Every row gives one point. A path goes straight from each point to the next, and from the last back to the first. The post is the endless flat space through its rows: a point in 2 columns, a line in 3, a plane in 4, and so on, so that a path can go around it. Count how often the path circles the post. Going back the other way cancels.

Post (2 x 3):
[[ -3  -2  19]
 [-17  33 -13]]
Path (28 x 3):
[[ 34   6  38]
 [  3  53  23]
 [ 17  19   8]
 [  1  26 -28]
 [ 18   3  16]
 [ -6  41  18]
 [-27   5  46]
 [-60  30 -31]
 [-22  -6 -16]
 [ -1  17 -18]
 [ 18  27  -1]
 [  0  50  21]
 [-24  20  35]
 [-42  41 -12]
 [ -8  30  25]
 [ -4  33   6]
 [ 15  27 -14]
 [ -2 -10  -8]
 [-17  -7   4]
 [-47  26  -8]
 [-25 -12 -18]
 [-18  40 -31]
 [-21   1  -4]
 [-27   6   7]
 [-26  16   6]
 [-22  17 -12]
 [  0  -3  -8]
 [ 18  24 -21]]
Times around: 1

Post (5 x 6):
[[  3 -13 -47 -19   5  -8]
 [ 19  27  17   9  60  -7]
 [-11  -4   8   0 -11 -29]
 [ -1   4 -41  -3  -5 -42]
 [-10  13   3   0 -21  13]]
Path (20 x 6):
[[-10  -8 -21 -25   0   6]
 [-23 -14 -12  -5 -10  14]
 [ 12  -7 -34  -5  36  -9]
 [ 14  -3  10  13 -30  12]
 [ 13  21  -2  -6 -15  -3]
 [ -9 -10  43 -15  -3  17]
 [ -7  47   0   4  13  -5]
 [  3  23 -40 -22 -13   0]
 [ 27  18  14   4  29 -18]
 [ -6  15  15  19 -46 -15]
 [  1   0 -30  29 -15  -8]
 [-21 -17 -37 -12  26  17]
 [-20 -31 -27 -24 -15   5]
 [  0 -30 -12  -5  38   4]
 [  8  21  -4  20   9 -11]
 [ 14  -2 -10  -2 -34 -22]
 [ -1   1  -6 -37 -28 -20]
 [-22 -34  16 -41  -5 -40]
 [ 12 -26 -19 -43  21 -12]
 [ 13   0   4 -40  29  -3]]
Times around: 1

Post (10 x 11):
[[-11   0   2  13  10  10 -21  18  43   5 -23]
 [  1 -10  26   1  11  18  -8  11  45 -15   8]
 [ -8  -7   7 -10  12  28 -26 -21 -19  16 -17]
 [-10 -19   1   0  -8  13 -13  21  24  21  -5]
 [  3  -1 -30  18 -16  -4  13  -7 -35 -32  10]
 [-16 -11  37  13  -7  26 -18   2   2  14 -14]
 [-13   8 -12  14  -7 -20   3  -5  17  18  10]
 [ 10   1 -34  30   4  12  39  -7 -19 -12   8]
 [ -4  12  15 -15   3  -9   3   9  30  20 -24]
 [-12  16 -38  19  23 -15  13  30 -21  -5  19]]
Path (20 x 11):
[[ -2   6 -19  11 -25  -9   5  20   9  20 -10]
 [-18  16  -9  12   5  31 -28  12  21  32 -16]
 [  5  -4 -60 -14  -1  35  -4 -14  23   3 -22]
 [  0  -4 -11  -1   2  38 -10  -6  -3  14  -1]
 [ 28   2  -2  14  13  28   1  -4  -7 -10  -1]
 [-27  -8   4  41  37 -10 -25  30  -1  51  12]
 [ -4 -18   5   0  -1 -28   0 -14  21  11 -14]
 [-16   3  -7 -17  39   8   1 -19 -11  14 -12]
 [ -4  16 -25   3   2   8  41 -18   6  -2  15]
 [ -4 -21 -14  15  -8  30  13  42   3  10  16]
 [ 14  18 -22  16 -26  -3  16  28  -1   9 -31]
 [ -4 -16  26   4  15  29 -11  10   5  24  -1]
 [ -5 -19  12  15 -27  -5  -5  30  34  -4 -16]
 [ -3  12   4  25  24  13  -7  19 -18  37  11]
 [ -9  21 -31   0  24   6  -9  25 -36  17  -3]
 [-16  14   1  18  -7   7  15  38  -4  -1  19]
 [ -8   6 -10  15  26  27   9 -13  22   7 -20]
 [ -2 -27  -5 -22  -9 -14  20 -23  13  -1   9]
 [-12 -25 -11  36  14  -9   4  16  15  58  -1]
 [  8 -20  -4  11  14  35 -54  10   8 -18 -16]]
Times around: 0

Post (17 x 18):
[[  9  17  -7   3 -13   6   5 -18  -5   5  39  14  -6  15   4   1 -14  12]
 [ 11 -12   7  13 -10  -8  22 -16  19 -10  -3  16  -3  -4  14 -12   1  12]
 [-31 -18  25 -15   6   9 -10  -1   1   4  23   2 -21  14 -24   1  -8   9]
 [ 18  -7   1   2  21  30   0  -3  -4 -23  13   2 -21  32 -32 -54  12  -8]
 [  8   5  16 -19 -25  11 -10  37 -22   3   3   2 -11 -17  17  21 -32  44]
 [ 10 -18 -16  -6  -7 -22 -13  23   0   1  -1 -13  10 -22  12 -33 -26 -13]
 [ 21 -14 -27 -20  -8   4  -7 -10 -28 -35  11  20   0 -22 -20 -12  30   9]
 [  9  -6   5  -5  -7   4   4  -6  11 -22   0   1  26  11 -15   5   8   9]
 [  6  18   4  -6  -1   0  15  13 -13 -26  -7  20 -14  32   7  20  31  -2]
 [ 11  30  31 -21  13  20 -20 -14 -60  48  48  19  14   2   7  16 -20  12]
 [ 38  28 -23  10 -24 -14  29  13   9 -13 -24  -7 -34  -4  -8   3  24   3]
 [ 23  23 -13 -21  18  12 -48  14   3   1 -11  -6  25 -27  54  35   8   8]
 [-13 -31  10  10  18  -8  16   9   4  -6  -8   8 -20  16 -16  21 -38  13]
 [ 23 -26   2  -3 -14  20   8 -16 -14   9  12   3  -7  15  15  17  10  -4]
 [  9 -36 -27 -33  -9   2  48  -2  18  18  -4 -12  -3  18  16  -6  24  31]
 [ -3  10  23 -23 -22  10   0 -33 -12  -1  -5  -1 -10  21   1   0 -32   7]
 [ 19  16  28 -26  -7   2  33 -15  27  -8  22   1 -15  25   1   9  -6 -18]]
Path (17 x 18):
[[ 48   9  11 -11  -2 -10  53  42  -6 -10  27 -10 -22  -8   7  14 -53  39]
 [  6  16 -22  -9   5   5  15  15   6 -18   9 -19   2   2   1   0   9  23]
 [ 36  -4   4 -23 -43  18  -2 -14  -7 -19   4  -8  -5 -10  19  -7  13  26]
 [  6  -8  22 -31   2 -22 -11  -3 -15  10  -7  22  -3  13  21  -1  13 -29]
 [ 18  -3  15 -20  17  23  -9  31 -19  43  26  16  14  -5  28   6  34  10]
 [ -4  -1   6  14 -34 -12  60 -12  31  -1  -6   5 -18  14   4 -31   5  19]
 [ 32  33   5 -25   9  -5  59   6 -10 -10   5   9  -1  21  17 -21  40   8]
 [ -4  -6  42 -17 -17  -2  17 -14  -1   4  29  13  13  15   7  11   2  18]
 [ -3   9  20 -15   0  23  -8 -14  20 -14   3   9 -52  31  -9 -48 -30  19]
 [-20  -1  37  -6  -6  23 -12 -30 -22   0  34  41 -11  21   1  37 -33  21]
 [ -4 -19  22 -15  -9  13  -4   1 -18 -13  15   9 -24  -8  -3 -23 -39 -12]
 [ 12   6   3 -11 -16  15 -24   4 -35 -34  29 -13  10 -31 -28  23   4  12]
 [  6 -18  -1 -12  -1  16 -17  23 -24  -2  54   5  13  18  -2  10  19   6]
 [ 19 -15   2   0  14  13 -19  -3   7  11   4  12 -14  11  21 -17   6   8]
 [  9   8  18 -23 -23  11  30   7  12  20  16   1   0  28 -16  -3 -14   3]
 [ 19   9  -1  -3   7  -7  -9  16 -42 -19  -3  24 -25   3 -36 -13 -22   3]
 [ 15  12  -1 -53 -21  -9  -9 -36 -25  32  13 -12  -6  26  -3  23  -2  -1]]
Times around: 2

Post (17 x 18):
[[ 46  15   8 -13  14   5  20  -4   1   5 -13   0  -1   2  -4  -1 -26 -12]
 [-21  -4 -11   2  32  -4   4 -16  -9 -10  -1 -41   8 -17   2 -15  -6  12]
 [ 26 -10  21  16  -3  12  25 -20 -23 -20  10  -2 -13  27  -4   4 -17   2]
 [ 38  -1  18 -10 -17   5  23  -1  -3 -14 -27   0 -25  20  13  -8 -28 -15]
 [-16 -12   4   4  17 -21 -43   1  -9 -30  14  -8   5 -18  -4   8  21  22]
 [  6   9   5  -1 -13   7 -18 -21   8  11  -9 -10  19   8  -9   2  12 -23]
 [  2   8  24   3   9 -12 -11 -16 -14   7 -10   3   6   5  11  -2  39  12]
 [-22  -2   3  -9  41 -17  -5  13  11  15  25 -19 -14   9 -11 -28 -13   4]
 [-10  22  -3 -12  31   5  20  -2  13  -9  24  -2  -2   7  19 -12 -16   6]
 [ 35   6  16 -28 -13  21  21   9 -26  13   8  -9 -18  12  18  -5 -32  -6]
 [-19 -14  -2  10   6   5 -12  -2 -10 -14  -4  17   8 -19  -4 -15  28  -8]
 [-21   7 -14  11  31  -3 -35 -22 -14  -4   7  -4 -17  -3  -6 -10  15  16]
 [ 51 -11  -2  -2   3  10   5   0 -15 -25   4   0  -4  42  19  -4   2  -6]
 [-21   5   9  43  23   0 -31   8 -14 -20   9 -15   1 -18  -9 -28   4  35]
 [  8  -5  -3   3  -1   3 -13   8  10  13 -32  -2   4   0   2  32  20   1]
 [-24  -9 -11  20  12 -16 -24 -16  -6   4   9   0   9 -16  -8 -21 -15  37]
 [ -4  17  -7  12  -9 -15   8  -5 -18  15 -17  -2  -1   5   2  18   6 -23]]
Path (32 x 18):
[[-11 -12  -3  36  18  -9 -16  10   5 -26   7 -19 -13  23  -2 -22  17  13]
 [ 18   8  14  -3  19  -2  36 -30 -21  -5  17 -34  -3  10 -18  -2 -18   1]
 [  2  -9  27  10  -5   7 -22  19   0 -23   6  11 -10   1 -46  -2 -18   2]
 [ 16  23 -16  33  -5 -18  13 -16 -24 -20 -12 -35  -2   5  -3  12 -20  27]
 [ 16  11  25  15 -14  -1  16  -1 -10  19   4 -12 -12  15   0 -37  -1  -6]
 [ 10  -7  -3   2  19  32  -5   2  13 -18  10 -26  13  -6   9 -32   9 -22]
 [  3  17  17  23   0 -13   1   0 -35  11 -13  11  -7  -2  29  -7  -8  26]
 [  8   4  -1  32   7  -6   5  15 -55   8 -41   1 -39 -14 -16 -14 -32  11]
 [  7  10   6  -5  19  -1  26   9   4   7   6 -53   8  32  -2 -13 -28  20]
 [ 21  20  14 -14  -1  -6 -22  -2  -1  19  -2 -22  20   2  -3   9  33   3]
 [-60  -7  -5  19  -1  13  33   5  -5  -2  -3 -16  19 -13   9  -9 -14  12]
 [ 17  -7  -5   6 -10  -2   2   5 -19 -23   1   3  36 -24 -22  -3 -32  -3]
 [  0  -9   5   5 -22   3 -13  -8  -7  13  -1 -30   1  -6 -33   0 -22   0]
 [ -8  -7  11 -17  19   3   7   0 -20 -34  24   5  -3  23  15 -28  -3  20]
 [ -6  -8   8   7  16   8   5  17 -19   0 -22  -2   9   8  28  -5  27  12]
 [ -6   7  -5  -7  40   8   4  25 -12   8   9  20  -6  28  21 -39  32 -16]
 [ -9 -44  10 -31   0 -17  10  23 -12  15 -38  -8  -6 -11 -15   3 -22 -18]
 [  2 -18   9  46   2 -16 -19  27 -13   8  -6  25   0  16 -13 -17   2   3]
 [ -9  19   9  33  20  -3   1  15   8   3  14 -12  -7  19  28 -19 -17  27]
 [ 18  -6  19 -13 -14 -14 -54  28  21  -2   5 -26  11  -9  -4 -13   7   7]
 [ 57  -5   7 -11  23  -4 -26   3   2   4  12  12  -4  37  18   1  20  42]
 [  1  29  10  -7  20 -19 -14 -17  11   2  10   3  -1   4  11  29  25  13]
 [  6  20  44   1  38   0  16  -7   0   8  -6  14   8 -34   1  -3  17  10]
 [-16   2  12  -3  38  -5 -12  12  18 -12  -9   0 -20  -1 -11   3  10 -12]
 [-24 -12   4  -9   2  -3 -51  12  18 -26  10 -11  25 -16  -4   3   9  19]
 [ 12   5 -24 -47  25  -4  -6 -12  -4  11  45  41  -2  13   7 -46  -9  27]
 [-14  49  -1  25  20  -8  -8  -4  -6  -6 -27  -3 -19  -4   7 -13  14   3]
 [ 15 -24   2   7  -2  10  -9  34  -2  13  -5  27  -6  15 -13 -39  -3  -1]
 [ -3  35   2  33 -15  -2   6  -9 -40   4 -20 -30  -5  23  12  -7   7  -6]
 [ 25   1  38 -17   2 -32  -2 -22  -3  20 -22  -8  16  -2 -10 -16 -20  14]
 [ -8  16  28 -24  53 -24   4 -31  -8  20  16 -16  33 -15  16 -35  22  29]
 [-20   8   5 -12  20   8  -1  10   7   4  26   2  -1 -10  25 -28   9   1]]
Times around: 0
